Every row gives one point. A path goes straight from each point to the next, and from the last back to the first. The post is the endless flat space through its rows: a point in 2 columns, a line in 3, a plane in 4, and so on, so that a path can go around it. Count how often the path circles the post. Going back the other way cancels.
In the rows, 128 means zero.

Post:
[[132 119]]
Path (31 x 2):
[[ 93  88]
 [112 116]
 [126 148]
 [179 158]
 [173 100]
 [141  85]
 [ 79  91]
 [107 140]
 [134 147]
 [174 126]
 [156  90]
 [100  71]
 [ 78 120]
 [126 148]
 [155 142]
 [191 100]
 [154 114]
 [137  76]
 [112 115]
 [ 93 162]
 [138 137]
 [163 136]
 [193 107]
 [137 103]
 [114  91]
 [104 116]
 [113 173]
 [154 164]
 [161 145]
 [153 103]
 [135  99]]
Times around: 5

Post, 7 rows:
[[131 150 157 125 147 111 148 178]
 [142  97 126 154 103 171  95 106]
 [122 174 122 105 118 107 150 130]
 [ 60 167 126 121 161 136 162 151]
 [152  90 124 122 121 143 102 131]
 [128  94 135 113 102 189  96 130]
 [102 115 103 128  90 126 138 107]]
Path:
[[106  57 128 196 145 147 102 114]
 [ 61 119 141  66 148 199 105 181]
 [180 145 122 130 164 183 100 144]
 [ 93 183 126 101  74 158 165 120]
 [112 149 143 123 120  86 172 132]
 [134 138 135 117 103 177  83 103]
 [ 78  81 124 148 142 159  94 135]
 [157  92 133 118  92 158  91  88]
 [139 130 136 110 126 119 144 151]
 [132 172 104  96 126 156 143 138]
 [121  62  97 164 172 126 156 172]
 [142 144 128 130 226 136 143 140]
 [137 134 106  97  97 102 151 131]
 [133 191 126 194 113 101 156 119]
 [174 123 120 144 110 125 146 122]
 [126 101 115 157 106 147 149 137]
 [129 124 120 117 101 100 160 155]
 [ 79 132 144 120 179 171 159 170]
 [ 86 140 157  99  95 175 113 112]
 [ 98 123 108  79 118 126 111 115]
 [119 150 173 109 136 122 154 164]
 [159 167 123 155  87 157 130  93]
 [126  16  95  91 133 150  88 153]
 [121 138 129  50 104 153 102 137]]
Times around: 0

Post (11 x 12):
[[126 115 180 156  82  95 106 185 118 135 136 136]
 [160 144 139 123 150 129 134 118 134 140 186 116]
 [141 126 138 140 136 140 116  84 175 112 160 106]
 [144 124 127  98 129 164 133  93 125 137 140  81]
 [142 114 134 143 136 109  82 121 105 145 158  94]
 [108 140 122 130 146 154 154  89 134 139 171  71]
 [155 144 142 163  90 111  99 132  81 111 148 104]
 [140 117  99 126 108 106 139 104 138 133 184 115]
 [112 118 158 156 112  81 103 152  67 117 125 174]
 [109 131 128 164 124  95 116 207 123 122 110 179]
 [ 97 135 156 125  99 111  82 171  90 108 136 143]]
Path:
[[114 125 111 189 139  51 168 142 153 140 144 134]
 [ 96  72 173 158 125  96 152 167 176 136 127 135]
 [110 100 127 148  91 116 119 152 106 116 163 129]
 [146 131 143 153 150 151 129  95  94 162 204 102]
 [131 146 174 169 123 126 118 160 111 162 134  91]
 [129 158 180 134 129  76 133 125  77 134 123 154]
 [133 119 181 136 113 159 120 145 151 111  95  43]
 [114  72  92 116 101  97 141 129  91 122 184 126]
 [141  96 119 122 134 129 111 119 141 150 163 116]
 [107 175 132 159 131 132 133  97 110  84 126 185]
 [123 168 160 132 100 139 111 111  94 142 181  97]
 [121 122 129 180 115 102 132 200 112 150 134 147]
 [ 83 108 113 171 181 112 113 137  88 115 164 166]
 [179 123 108 155 139 125  89 131 121 139 199 144]
 [149 161 102 116 115  95 131 127  99 156 181 171]
 [137 101 185 146  62  65 160 122  94 142 158 150]
 [165 108  88 110 123  68 164 188  82 176 147 149]
 [106 132 112 104  73  97  99 130  55 129 180  73]
 [165  75  98  75  96 111 134 120  56 149 146  94]
 [127 114 136 152  79 102 129 162  62 111 199 137]
 [162 109 162 127  89 131  82  34 117 128 193 106]
 [118 175 136 104  95 102 104 151  87 142 179 131]
 [115 137 133 133 131 112 118 153 109 143 135  95]
 [117 136 140 125 116  95 150 123  88  76 160 160]
 [171 120 139 150  86 129 147 129 124 102 178 137]
 [173 108 190 108  98 152  98 120 127 142 154  95]
 [186 131 128 124  45  97  87 130  84 132 164 124]
 [143 129 129  91 100 107 163  79 106 154 211 105]
 [158 130 137 175 133  98 131 121 184 146 164 118]]
Times around: 4

Post (17 x 18):
[[ 81 184 156  78 106 133 136 141 119 107 150 148 136 179 143 114 127 122]
 [133 208  80 157 124  95 152 151  84 144 100  84 154 112 140 138 102 135]
 [141  88 134 142 109 169 145 143 129 110 149 144 131 178 123 105 142 194]
 [123 133 125 148  78 191  96 154 150 105 108 175 183 130 151 143 117  94]
 [108 138 101 115 158 183  67 179 125 159 141 150  95 128 103 116 160 142]
 [118 150  99  55 130  83 150 120 110 164 127 127 145 135  96 128 138 144]
 [108 142 146 161 111 133 163 112  82 163  96 138 113  93 113 133 159 136]
 [120 109 107 153 196 120  62 111 133 127 136 112 118 110 148 102 165 125]
 [110 175 118 144  77 122 195 186 122 162 155 106 140 121  69 139 150 134]
 [141  72  79 116 178 138 101 148 134 123 119 137 115 165  56 144 167 157]
 [123 108 122 143 143 125 133 147  88 134 134 105 150 131  91 110 133 168]
 [109 155 141 115 172 144 160 124 112 117 164 134 108 111 147  93 149 132]
 [135 149 129 143 135  98  90 154 148  75 150 180 169 107 173 144 134 148]
 [127 153 117 149 112 156 119 117  75 117 122 123 100 123 137 119 101 138]
 [132 111 132 112 131 129  82 114 110 127 122 141 160 139 168 151 135 132]
 [122 123 195 126 146  92 166 106 118 145 119 119 117 131 119 101 126 109]
 [155 170 103 136 104 133 107 134  80 111 129 153 139 144 147 124 134 119]]
Path:
[[135 137 147 165 112  88  98 164 123 146 100 129 122 110 115 172 138 172]
 [131 156 156 107 212 116 148 131 134 106 168 125  76 156  82 116 176 120]
 [105 120  82  98 186 168  77 126 128  96 166 120 111 140 116 137 119 139]
 [168 173 177  84 121 101 175 123  84 128 175 127 154 115 120  88 154  97]
 [120 118 130  82 101 143 104  97 128 185  66 145 127 127 138 143 132 123]
 [146 163 104 124  93 145 129 170  49  90 144 153 129 166 162 163 113 184]
 [ 92 102 120 167 147 185 140 186 132 140 113 161 137 120  84 129 129 143]
 [124 187 125  98  97 155 126 132  42 154 109 162 118 163 101  76  86 154]
 [166 156  78 128 118 127  99 118 163 104 153 141 171  89 170 127  80 140]
 [149 115  95 125 149 155 129 122 164  79 143 136 103 146 104 153 160 123]
 [151 151  92  89 146  69 126 106 117 144 112 107 126 168 142 104 198 113]
 [112 134 138 138 123 135 104 169  90 173 115 112 106 103 131 114 103 134]
 [ 98 127 135 156 130  43 123 146 107 179 100 113 189 153  80 163 160 117]
 [122 206  62 137 151 146  68 125  79  95 149 141 118 138 170  98 135 148]
 [ 92 204 135  71 148 104  63 130 119 135 118 192 159  89 133 149 154 126]
 [139 111 110 102 111 133  34 115  99 155 118 127 153  94 131 114 141 137]
 [139  84 126 120 208 118  69 132  91  83 116 164  91 147 124 113 158 173]
 [ 96 178 107 119 143 117 113 207  66 151 147 140 127 133 108 122 138 142]
 [ 65 160 134 162 136 160 211 159 149 169 124 114 159 110 135 133 135 125]
 [120 144 161 107 143 107 171 131 113 168 136 144 130 140  75 146 166 140]
 [192  81 202 110  88 104 134 117 172 178 126 168 163 156 119 141 183 103]
 [106 163  83 131 152 170 122 160 107 108 152  80 113 135 144 124 138 143]
 [132 178 163 181 102  58 103 163 125 139 137 134  99 155 158 124 170 145]
 [127 107 107 221 173 102 104 184 140 158 106  96 121 101 108 141 146 183]
 [114 155  81  70 138 122 163  71 124 109 162 132 187 113 156  62 121 122]
 [128 133 139 164 119 102  56  95  75 125 114 106 125 147 135 113 120 144]
 [129 124 217 173 188 180  36 137 157 188  94 149  73 185 162 106 161  73]
 [137 115 114 113 126 108 141  91 119 148 131  81 146 188 161  97 103 157]
 [ 97  80 128 133 146 151 170 147 123 164 136  88 127 136 121 146 161 143]
 [122 118 134 128  99 141  98 142 140  64 179 135 108 175 145  84 140 139]]
Times around: 3
